Each row is a point. To make a cloud, some directions were put in groups of two or more. Within a group, all points are equally far from the middle, so they leave a hole (a ring in 2 directions, a hollow ball in 3). The other directions are filled evenly. Then the cloud was stretched, turned, moved and blurred a little. How many holes are there, and how many directions does each take, smallest first?

Cloud, 15 rows:
[[ 39  -9]
 [ 33 -13]
 [  0 -23]
 [ 48   3]
 [ 25  36]
 [ 20 -20]
 [ 51  18]
 [-30  12]
 [-33  -6]
 [ 47   0]
 [-31  11]
 [ 24 -18]
 [-12 -22]
 [ 38 -10]
 [-26  18]]
Holes: 1 (2)

Cloud, 21 rows:
[[  1 -35  13]
 [-30 -35 -28]
 [  3 -13 -22]
 [ -8 -35   8]
 [ 24  16  21]
 [-11 -45 -21]
 [-21 -26   8]
 [-42 -10   8]
 [-28  -3 -30]
 [-47 -32 -26]
 [ -6 -48  -7]
 [-35 -20   5]
 [ -5  23  -1]
 [ 23 -48  16]
 [-46 -32 -22]
 [ -1  11  27]
 [ 22 -21  30]
 [-10 -46 -19]
 [-25  32  -6]
 [ 13 -56 -13]
 [-36 -36 -23]]
Holes: 1 (2)

Cloud (31 x 4):
[[-21 -26 -28  -1]
 [-10 -44  33  27]
 [-25 -46  17 -26]
 [-45 -17  -7  25]
 [-30  34  -1 -11]
 [ 29  17 -36  29]
 [-20   0 -27  24]
 [-56 -13  44 -11]
 [-42  -7 -55  15]
 [-14 -28  34  16]
 [  3 -50 -22 -25]
 [ -2  12 -43   2]
 [-14 -15  49 -31]
 [ 22 -21  24 -11]
 [-57 -36   7  13]
 [ 24  -3 -14 -16]
 [ 26 -32  -7  12]
 [ 17  12 -18  30]
 [-66  16   6  -6]
 [-54  18  35  -3]
 [-29  18   3 -31]
 [ 22 -25 -39  13]
 [-44 -14 -18  17]
 [ 33  -5  -6 -41]
 [ -3   7  41  15]
 [-11  10 -23   2]
 [-39   8  18   7]
 [ -4 -32  40  19]
 [  5   0  28 -18]
 [  0  -4  25   6]
 [ 46 -43   2  21]]
Holes: 0

Cloud, 53 rows:
[[ 21 -63  31 -20   2 -57]
 [ 41 -49  17 -15  10 -32]
 [-24  26 -12 -33   2  50]
 [-14  42 -16  -4 -21   9]
 [-16 -16  12   2  31 -25]
 [ -4   9  31   6  38  -7]
 [  0 -61   0 -47  31   3]
 [-29  -4  39 -28  28  -5]
 [  3  -2  35  15  10 -39]
 [-25   4 -12 -31  15 -48]
 [ 15 -14 -18 -50 -25 -21]
 [-24 -40 -15  -1  21  21]
 [-46 -13 -26 -33  -4 -11]
 [ 15 -28 -29 -13 -29   0]
 [  4 -48   0 -11  10  23]
 [-23 -21  29   2  49   3]
 [-28 -37   3  -4  20  24]
 [ -9  28 -52 -27  -5 -24]
 [  0 -48  22  15  23  23]
 [ 13 -14  -9 -42  38 -30]
 [-25  12 -11 -68  -5  28]
 [-41  -6  17 -53  44 -14]
 [  5 -17  -3  55  -9  11]
 [-36   6 -28  -1  -2  -3]
 [ -1  18 -28 -18 -31  45]
 [-11   6   4 -59  20 -25]
 [-30  19  14   2   1  21]
 [  7  27 -13  10   2 -36]
 [ 24 -47  -1  15   9   6]
 [  7 -45 -13   9   1 -11]
 [ 28 -19  15   3 -20  31]
 [-38 -12 -26   8  18  18]
 [  0   9  36 -32  23   1]
 [ -4 -37  45 -15   6 -40]
 [-11 -37  20  10  44 -14]
 [-35  25 -43 -76 -17 -29]
 [ -5  38   4  15 -20  -1]
 [  8  -7  46  37  24 -18]
 [ 28 -12 -44  -2 -23 -12]
 [-15 -20 -47  17   2  91]
 [  5 -32 -17  19 -19  -6]
 [ -1  28  -8 -16 -16 -43]
 [  0  -5  12  35 -33  -5]
 [-32  19  31 -30  12  20]
 [-32  16  29 -45  29  41]
 [ -1 -14 -18 -32 -11  40]
 [  6 -44 -26   2  12  19]
 [ 14 -44  13   9  34  56]
 [-28  -4   6 -25  35 -26]
 [  7 -14  14 -20 -20  56]
 [ 28  -5  13 -11 -25  16]
 [  7 -41  -9   6  21  48]
 [-28  30 -35 -28   4  -1]]
Holes: 1 (2)
